Each wall is flat, endless, passes through zero and stands at right angles to its row. A trip goes straight from one point to another. Which walls does it cross, in order?

Walls:
(1): 24,-13,-4
(2): -42,-24,3
(3): 3,46,-30
(4): -24,-22,-19
(5): 31,-9,-4
(6): 26,-52,6
(7): 2,9,-16
Trips:
14,-49,-41 to -49,9,55 -> 7, 5, 1, 6, 4
-27,-14,-39 to 18,-31,53 -> 6, 3, 7, 1, 5, 4
-17,-4,-15 to -11,-3,8 -> 3, 7
5,33,-18 to -9,-30,-53 -> 4, 5, 1, 2, 6

Walls:
(1): -45,19,-5,-49,34,57,14,12,-60
(2): -52,6,-42,-24,-24,-18,17,-4,38
(3): -50,31,20,5,-17,-11,-5,-6,26
(4): -35,15,13,-12,-31,0,-15,-28,-48
(5): -2,-9,32,13,-2,-16,-27,44,-29
(6): -12,9,10,45,-23,5,34,13,-9
(7): -38,11,11,-35,4,53,-24,-9,-28
(8): -16,-13,14,-3,4,-11,29,32,-39
Trips:
32,15,-5,46,14,-3,68,27,26 to -6,-31,18,-21,-42,24,24,-8,-37 -> 1, 4, 7, 5
-2,20,-3,17,-21,20,5,15,-7 to 2,19,-11,27,52,9,17,26,-13 -> 4, 3, 7
36,7,-9,21,-26,-53,52,22,18 to 56,2,-6,-12,-23,3,49,48,-36 -> 5, 2, 1
14,22,0,-5,3,46,-2,-15,3 to -15,41,10,56,20,16,-50,-6,6 -> 3, 6, 5, 1
-18,16,-25,9,38,-42,39,-13,35 to -27,-26,-24,-1,4,-27,-23,0,16 -> 6, 5

Walls:
(1): -34,-42,10,-26,10,44,-9,-28,2,-22,8,-40,3,-3,-28,35,43,-44
(2): 5,-6,19,14,1,-12,-33,2,-3,-2,11,-45,39,8,6,8,4,34
(3): 21,21,13,-25,39,-15,3,-26,39,-41,-4,-8,42,-14,2,31,14,-23
(4): 29,21,2,25,74,14,23,69,38,-15,42,6,-69,-36,-37,22,-18,13
(5): 33,-11,59,50,-10,-15,-22,-20,4,2,-36,38,-47,-21,26,5,29,26
(6): 2,0,15,10,-11,-6,17,-70,35,-38,-16,15,8,16,37,13,-2,-3
(7): -22,30,11,-75,8,-28,-12,-15,63,6,-55,-24,-25,10,22,6,16,8
Trips:
3,31,-21,39,8,-16,-35,-4,-20,29,-51,40,-9,9,47,39,-34,-37 to -1,-5,-7,17,-31,-6,0,14,70,-13,-3,22,-24,-24,-7,-27,15,20 -> 4
9,16,-4,0,44,24,-1,9,-11,-44,21,-26,15,-5,-28,-30,-28,15 to 25,-40,-7,20,-37,-5,-9,-40,-27,21,-5,-23,3,-41,-26,-28,39,3 -> 3, 4, 5
-8,1,44,-17,-19,-7,4,-19,58,0,5,0,-34,59,-10,19,-28,-25 to 0,-3,28,-4,-16,22,-1,-27,44,8,-4,10,-56,-8,-43,72,30,-19 -> none
33,4,-7,-46,-13,-2,15,2,9,1,13,6,-11,-24,11,-23,-51,44 to 34,34,-31,58,-25,-31,-2,-30,17,-16,39,23,-10,10,-20,4,-11,-13 -> 6, 7, 5, 3
-29,11,44,-25,-24,-12,-33,-14,13,3,14,3,-21,-40,-59,37,1,9 to 9,-2,20,12,1,0,22,12,49,-13,-51,51,-17,37,-18,11,-35,2 -> 2, 6, 1
-12,41,18,19,2,8,12,13,-37,19,-15,37,-2,24,-31,53,35,18 to 14,34,-3,-2,-14,-9,-15,-29,31,-19,8,46,-4,10,-27,-65,18,15 -> 6, 7, 4, 3
-17,9,-16,46,-18,13,-6,-6,20,9,7,-28,26,-20,34,-45,1,-39 to 7,14,-31,43,48,3,18,-26,0,-7,25,46,9,26,43,0,14,20 -> 3, 5, 2, 4
10,17,-26,8,-59,-3,-5,19,-12,16,28,31,16,40,1,10,-29,-50 to -7,-8,-2,16,-15,-16,12,-15,-20,10,26,5,15,-16,46,3,43,17 -> 6, 2, 5

Walls:
(1): 26,-33,-6,-7,1,-6,3,3,64,5,46,-26,14,-45,-14,-29,16,-22,-20,1,14,-38,46,65,-20,-1,46,31,29,-11,-18,-7
(2): -17,-30,-2,-9,8,52,38,12,38,35,38,17,57,-28,-23,-6,20,-28,-16,-5,-31,8,13,-29,-37,-16,24,41,16,13,-14,19
(3): 19,-13,-18,-21,7,28,29,-3,-46,2,-32,-1,6,-30,7,-3,-11,16,13,19,-53,-19,24,-7,-14,-11,-10,31,-43,-23,-14,-27
(4): 29,22,-33,-10,5,0,7,1,18,-17,-7,24,4,10,-3,36,20,-30,0,-3,-26,6,11,-28,12,-17,23,-3,-6,-29,17,-39
(5): -5,-3,-2,-22,-4,-28,-37,-13,-42,-11,10,-32,-31,-15,-38,-8,50,5,45,-10,21,-40,28,-42,75,-16,-33,32,-3,-32,-18,8
(6): 2,13,-27,9,14,55,9,6,33,-15,-4,-42,23,7,-59,-28,29,23,-8,21,-70,-33,22,-51,-36,-11,-7,4,-47,-18,1,-18
(7): 49,3,-27,-38,-21,37,-30,-20,11,45,21,-23,17,-23,-17,18,-12,10,4,-24,-18,51,33,-8,-13,-25,-10,21,15,-19,11,56
(8): 3,4,-32,-15,24,49,-27,17,-6,16,8,-5,-30,-12,11,32,-14,-3,-33,-15,-22,-13,-12,7,13,-33,-2,-2,-16,-36,26,-42
(9): 85,2,-19,-22,14,-16,-41,28,64,-18,10,-16,3,27,-10,1,15,-22,-19,55,10,15,30,6,-39,6,-8,0,20,-70,-22,-37
(10): 22,-21,25,-36,50,-3,-28,-46,-20,-2,-1,-11,47,-12,36,13,-8,-6,-14,17,-20,-51,33,-10,-27,-12,-35,14,0,22,-55,24
(11): 17,40,0,25,20,23,0,-10,-18,-15,-5,5,-21,-19,-22,-14,-7,-29,-56,-4,-8,16,-13,12,27,7,-20,26,16,24,28,-13
Trips:
10,-10,-29,-54,-45,54,32,-37,-9,16,-2,-5,18,-14,-11,-1,-87,-26,12,-22,-18,47,13,2,24,-14,-25,44,-39,-14,-3,-25 to 7,3,-12,-20,16,46,-6,4,20,23,-18,-14,-9,-39,-1,37,-5,5,32,-13,68,-3,-31,14,21,8,-6,24,25,28,-21,17 -> 6, 10, 5, 4, 1, 3
-18,-17,-3,44,18,-24,-30,-1,14,-34,-28,4,48,51,21,-2,-21,5,-19,25,43,-16,5,-3,-23,54,-1,21,15,-6,17,-10 to 12,18,-7,-5,17,-1,22,-4,-32,36,31,12,-55,-15,16,-15,7,-14,10,-14,-36,30,12,24,-17,-6,14,-27,-15,52,52,42 -> 11, 9, 10, 7, 8, 2

Walls:
(1): -11,0,-3,0,-23,-26,7,-56,19,-48,5,-30,18,-13,-10,-5,8,-34,-6,-10,-15,22,3,-2,4,-13,-40,17,28,2,-1,84,13,-7,16,-28,-38,-1,23,-14,-23,70,-13,-2,2,24,-1,31
(2): 60,23,13,40,-37,-6,18,35,-36,-40,-38,-18,-20,60,6,-4,-18,-7,-37,-25,-21,2,23,-12,6,2,39,7,-22,28,45,20,42,9,-1,-14,24,-20,-4,5,-19,23,-30,8,-54,-54,38,27
(3): -21,-47,21,25,19,6,-13,-33,15,-14,-34,-11,37,41,-5,15,7,-16,24,1,-1,-64,-7,-25,-34,14,-30,-6,31,14,-27,-27,-18,52,8,-16,49,-4,61,9,5,-9,-27,32,-11,-4,24,27
(4): -26,-28,29,1,3,17,-6,-27,-18,-28,-18,-8,-22,32,17,6,-8,-7,-18,10,-15,4,-51,-10,-13,4,-8,-22,-14,56,-4,0,-47,-45,53,3,28,-35,3,44,23,29,3,24,-3,12,10,-38
(5): -4,-10,20,-39,14,31,-49,-26,27,4,-11,-21,-4,-7,0,-40,31,4,40,-7,-4,3,-10,-26,-20,-26,44,3,-56,-15,12,-41,-2,2,-13,-4,4,-11,44,-15,-7,-34,-14,34,-12,-6,-31,-16
Trips:
-7,-34,-22,1,-6,-13,73,-39,-6,11,-14,29,3,-24,-9,21,-35,-56,69,-1,12,-19,-10,-31,50,4,11,17,31,60,14,11,-47,40,62,22,-5,2,-34,32,-12,-13,1,63,7,-17,-22,5 to 43,-10,-7,-30,26,-51,-14,-29,59,-18,10,23,12,-10,27,49,-4,-1,-75,2,31,21,-30,17,-20,33,-12,0,24,-44,8,-23,12,-8,-7,-30,26,-15,14,29,-28,3,5,-22,17,-1,9,-15 -> 4
49,26,20,-38,1,44,1,-25,-11,-23,47,-27,43,-10,-33,-27,19,-31,-3,23,8,0,-3,-27,-30,8,-2,-45,46,0,32,7,19,-11,-1,-7,4,-38,30,6,-29,-28,27,30,2,-12,-8,19 to -17,-15,7,-4,-6,-27,-18,23,42,-14,-25,-39,-27,1,-31,-29,-13,-44,39,-6,-3,-29,23,-1,5,-8,15,4,-16,-17,51,-32,-7,-27,-36,-20,-4,29,7,3,-16,2,21,-46,22,49,-37,22 -> 2, 3
-27,63,17,-22,-6,13,-2,4,20,28,-22,-22,34,22,-13,3,16,-21,10,-34,-22,15,40,-21,8,12,65,-2,10,11,-76,3,-13,-10,45,3,-38,30,30,-24,24,-12,7,-62,15,-45,3,15 to -40,-5,-31,25,30,18,31,46,47,45,26,17,-11,-34,-17,35,-2,11,-6,-39,17,-55,-36,0,-53,-6,-3,-33,-22,3,6,-34,-52,20,54,-15,12,9,-7,1,-15,-20,-19,23,34,35,48,2 -> 1, 3, 4, 5
-49,-25,-9,-42,-7,21,-3,-10,-35,-18,-9,-36,-17,15,-30,7,7,-24,13,2,-20,-17,-37,2,-6,-2,5,75,3,18,34,23,0,-18,-13,-5,26,-38,3,-13,-29,-7,-2,-20,-13,1,23,-34 to -14,-23,-3,21,-3,1,28,32,4,38,0,-19,10,20,-16,15,-7,12,-24,5,-10,-12,-18,-8,22,0,26,-18,58,-9,6,11,-67,40,-45,15,44,-13,-35,-9,38,6,3,30,6,-5,14,26 -> 5, 1
25,-6,6,22,-12,-44,-22,42,16,-23,-17,8,-14,-4,29,-33,11,-2,-13,35,1,-6,-9,-12,-33,-24,28,-1,3,-45,-30,0,7,-40,-1,25,47,17,15,9,10,19,57,-3,28,-9,1,6 to -2,-19,39,3,6,16,5,-8,-18,7,28,43,7,-14,-5,-1,8,0,67,14,-43,-35,2,-23,64,-51,1,13,-27,11,29,-38,18,9,29,34,5,-8,-22,21,0,15,-4,22,-5,14,20,-6 -> 2, 3
36,-12,-52,-41,11,15,-4,23,13,30,-30,23,-13,3,-38,24,31,-12,3,-17,-41,-45,-17,19,-30,25,-9,-68,11,8,-7,-11,-4,7,-7,-16,-46,34,-50,-62,6,15,-20,11,5,14,-18,-7 to 11,6,32,11,17,14,-36,21,41,23,8,-2,-40,-10,29,-20,3,32,-9,-2,45,23,31,46,7,-19,-2,7,-4,16,-20,28,21,62,-38,-39,-7,27,-13,-17,-33,-33,2,9,14,5,-45,-9 -> 5
19,7,55,-1,5,-13,-4,-1,-7,2,-26,17,33,-31,-15,-32,-4,5,-23,-17,-22,9,-19,45,-9,-15,-16,8,24,-5,-1,37,44,-3,-6,-8,-27,-14,33,6,-46,2,25,18,10,50,-12,27 to 9,76,2,1,-17,11,-18,39,-23,27,45,-13,12,14,-3,6,-36,15,34,36,-29,12,-7,-14,-18,15,-31,-18,-41,-42,-39,76,22,-33,10,45,15,9,4,23,-9,-33,-13,2,-42,-38,-31,5 -> 2, 1

Walls:
(1): 22,-4,14,39,-14,17,6,-9,-34,-21,-20,9,-8,-1,-6,-6,-22,10,-10,-20,-36,2,18,27,-10,37,16,-10,-3,-6,-1,-15,-15,16,44,5,-17,18,9,-25,-1,-40,-37,20,6,32,36,39
(2): -29,-62,14,48,-25,78,-18,-48,-35,-14,-12,-33,23,16,4,-7,11,48,12,7,-21,-37,26,-20,-47,12,-9,-11,24,-6,-35,19,52,6,-23,6,-11,64,-25,-13,23,-3,-44,-43,33,-18,-14,7
(3): 22,25,41,-21,24,-12,0,11,-1,-33,-14,32,1,23,-36,60,-27,-25,-9,-24,-43,-13,2,9,-11,10,-51,10,9,-5,23,34,-33,-18,-43,2,-32,-9,20,15,-20,28,-28,-23,-5,-39,30,-36
(4): 2,5,-23,22,56,0,-23,-8,36,-1,33,-7,22,48,-20,-22,10,78,7,-34,-24,-21,7,11,19,18,3,-9,13,-53,-15,-6,1,14,-18,30,-38,-13,-21,28,-15,-2,-7,25,-5,56,-6,19
(5): -10,28,-7,-14,9,28,26,9,-28,-35,-32,-14,-36,29,-7,-9,-39,-8,70,-80,-7,-6,18,-28,48,-35,29,-9,-24,-49,-56,9,-2,6,14,20,71,-9,23,4,-20,27,-20,7,7,-42,13,7
(6): 18,-40,-20,-15,35,20,13,-3,-27,23,9,25,-10,31,-24,15,-10,64,47,11,12,27,23,18,27,-19,27,-40,-3,8,9,11,50,-7,38,-47,-21,-8,-45,-20,-24,28,2,-49,-8,11,29,-13
(7): -11,0,-35,0,-19,53,-46,-19,6,61,-14,23,10,-9,-14,13,-12,20,-17,0,-7,-24,-38,-58,32,-5,36,25,43,-30,46,-5,-40,-7,12,-13,18,-24,-20,-12,-31,4,26,-14,49,-7,15,-23
(8): -28,24,-2,-35,31,59,-14,11,28,-54,11,41,56,1,4,1,12,23,7,39,13,-1,14,-11,16,20,-20,-1,43,52,-45,-26,-37,41,0,-20,14,32,-17,31,6,-25,-19,12,-42,-35,-30,-32
(9): 18,-20,38,26,36,9,-1,-36,-23,-42,10,-1,7,-3,21,-19,27,-30,-12,17,84,30,25,-33,14,-46,-39,-36,-28,34,-46,8,18,-66,-6,-30,4,4,15,-10,1,29,25,12,-9,21,-16,-41
Trips:
-7,21,41,-3,-3,-38,41,-7,-5,13,7,10,11,14,-46,-15,-55,-28,-18,-52,-23,-7,-22,43,-21,-12,28,-34,-42,-6,9,-37,-56,6,-9,14,-12,28,38,-24,-2,-19,17,14,-16,-29,-62,27 to 55,32,-26,-26,12,31,-10,-15,10,-36,40,-36,-5,-5,38,-20,-22,-6,24,-2,7,48,40,-16,-39,16,-22,60,61,22,-5,12,-15,-26,16,28,-24,18,-44,48,45,-58,-4,18,3,-10,-33,-1 -> 8, 4, 5, 3, 2, 9
16,-14,-17,15,24,8,-2,10,4,47,-13,7,-10,-14,8,4,6,62,-4,2,18,-33,-23,19,-32,2,-9,49,21,-40,-5,35,-45,22,9,3,-13,11,8,-14,1,-14,37,22,6,32,-41,7 to -5,8,-24,11,2,10,-18,-5,33,50,15,25,9,3,12,-8,10,-19,-3,-44,-49,5,-32,-3,-26,-2,2,18,5,15,-43,-32,-31,-19,0,4,-26,16,-42,33,19,-45,3,30,-56,-1,25,-9 -> 2, 8

Walls:
(1): 5,-46,50,-47,-28,14,13,36,17,20,-2,-44,-14,16,26,4,-9,41,21,61,39,22,-6,6,-6,-37,-22,28,-17,-24,14,27,14,-59,-12,-27,28,30,-34,-12,32,-8,-21,24,-25,22,2,14
(2): 12,2,2,8,24,22,-3,30,20,-3,-28,-4,-14,50,-65,-5,-12,-27,22,23,-11,23,-30,15,-11,-18,59,58,-51,28,-11,5,33,-14,-15,10,33,26,-1,-28,21,-2,1,13,34,28,0,3
(3): -38,-2,-15,-52,43,-27,38,17,20,26,-3,-1,-16,33,4,17,-29,-34,28,-39,21,8,17,-17,39,-4,46,-7,28,-33,1,-21,-11,29,22,10,14,4,-14,-20,-20,13,6,-26,2,10,-10,-16
(4): -5,11,-41,-31,2,-8,-24,-8,-14,-16,-38,11,-23,-41,1,30,30,-4,23,26,10,11,8,41,21,21,-1,-5,-28,-17,-14,-26,-40,36,55,-30,29,-45,-54,20,-21,19,-4,-2,-2,-49,-27,45
(5): -39,-21,-20,-10,-31,45,-20,-19,-24,-3,-13,-3,29,16,-28,-54,1,-18,-10,-3,31,7,-14,25,-3,-15,-29,-8,-12,13,-16,10,-29,6,1,1,64,33,-17,-21,36,-26,5,37,7,-29,-25,61
(6): 40,21,-5,-19,28,59,-21,29,-7,-17,0,-24,35,1,0,-1,-16,-24,24,22,-36,7,-36,-6,21,52,42,23,-23,11,5,7,6,4,-41,5,-12,-22,-14,18,27,16,2,-27,-22,60,8,34
(7): -13,-11,45,26,3,8,8,62,17,-71,-7,-15,14,13,-21,-6,18,-1,-20,8,-75,28,7,-1,33,13,-3,-50,-9,29,-30,39,-36,51,-20,6,-18,32,-34,-16,-6,-17,12,-3,20,-9,-1,-37
Trips:
-10,6,-29,12,-2,10,-28,21,-9,-36,39,6,-4,-3,5,16,3,-23,-4,-17,-41,47,12,-23,23,1,30,-31,-13,-28,-17,-16,-49,-42,-38,63,-14,27,43,-27,31,-19,43,-9,-29,-13,-2,66 to -11,6,21,12,8,26,45,24,38,17,-10,3,35,0,-36,2,8,28,3,-10,58,-17,20,6,-12,23,17,-32,30,51,-15,-14,0,17,-6,-17,-5,-38,-28,34,-22,-58,-8,-1,2,35,3,-15 -> 2, 5
43,31,-4,56,11,15,-3,32,-13,-9,-55,46,58,-2,-5,-27,9,0,4,4,2,24,8,-38,12,15,-46,-28,-17,-10,-12,0,-25,-45,-13,-8,33,11,-42,-14,-28,-3,-9,16,12,13,11,13 to 25,-13,4,12,0,-14,32,37,33,-7,44,-31,-11,1,57,-1,31,-18,-9,31,29,-20,15,-40,5,-11,-24,40,-36,-5,24,-29,-24,-26,5,5,20,17,24,-26,20,54,-9,-12,30,9,-7,-35 -> 1, 4, 5, 6, 7, 3
25,34,-52,24,-16,10,32,-18,19,39,-35,-19,2,-9,-26,0,-4,18,4,14,19,10,16,20,64,-3,15,-9,-8,-13,35,51,-25,-31,45,-27,22,15,-21,35,11,27,29,8,5,-7,-37,-7 to 47,-20,8,-60,38,15,25,-6,56,1,33,-17,19,62,30,36,-26,-6,57,-2,-32,-20,63,9,10,30,11,-38,-3,-14,16,17,-2,41,18,-5,24,4,-3,10,-1,84,-44,-5,-51,24,-42,9 -> 6, 2, 5, 7
-18,-15,64,26,9,2,30,15,-16,7,-18,-4,8,-54,-27,8,10,-6,1,-10,-57,-35,2,24,-53,5,34,7,-13,-26,30,-12,52,-24,18,26,-15,6,-20,4,4,-17,-1,12,-17,-15,-1,23 to 24,14,-47,-55,-29,7,27,26,-5,-40,-52,-21,-22,-31,-37,11,11,61,5,-29,-38,28,-58,9,42,-51,23,5,2,7,14,23,43,52,0,21,-1,-36,-11,0,-30,7,68,47,-52,-5,-11,15 -> 4, 1, 3
-10,12,49,-1,-3,26,-10,16,30,-35,-14,0,16,-14,-31,-6,3,-26,10,3,-21,2,18,-29,-36,0,-48,-52,-4,-3,46,-49,22,-9,12,-6,38,-4,31,21,47,-22,-20,19,-30,21,-23,-16 to 13,-44,-5,0,-10,-16,41,23,-1,-15,-16,26,17,-12,-18,-31,-31,15,17,23,3,-32,-51,-7,-7,3,15,-6,8,1,-3,26,-19,-61,7,-4,-3,15,-23,32,-3,-31,-10,22,-14,-21,-7,36 -> 2, 7
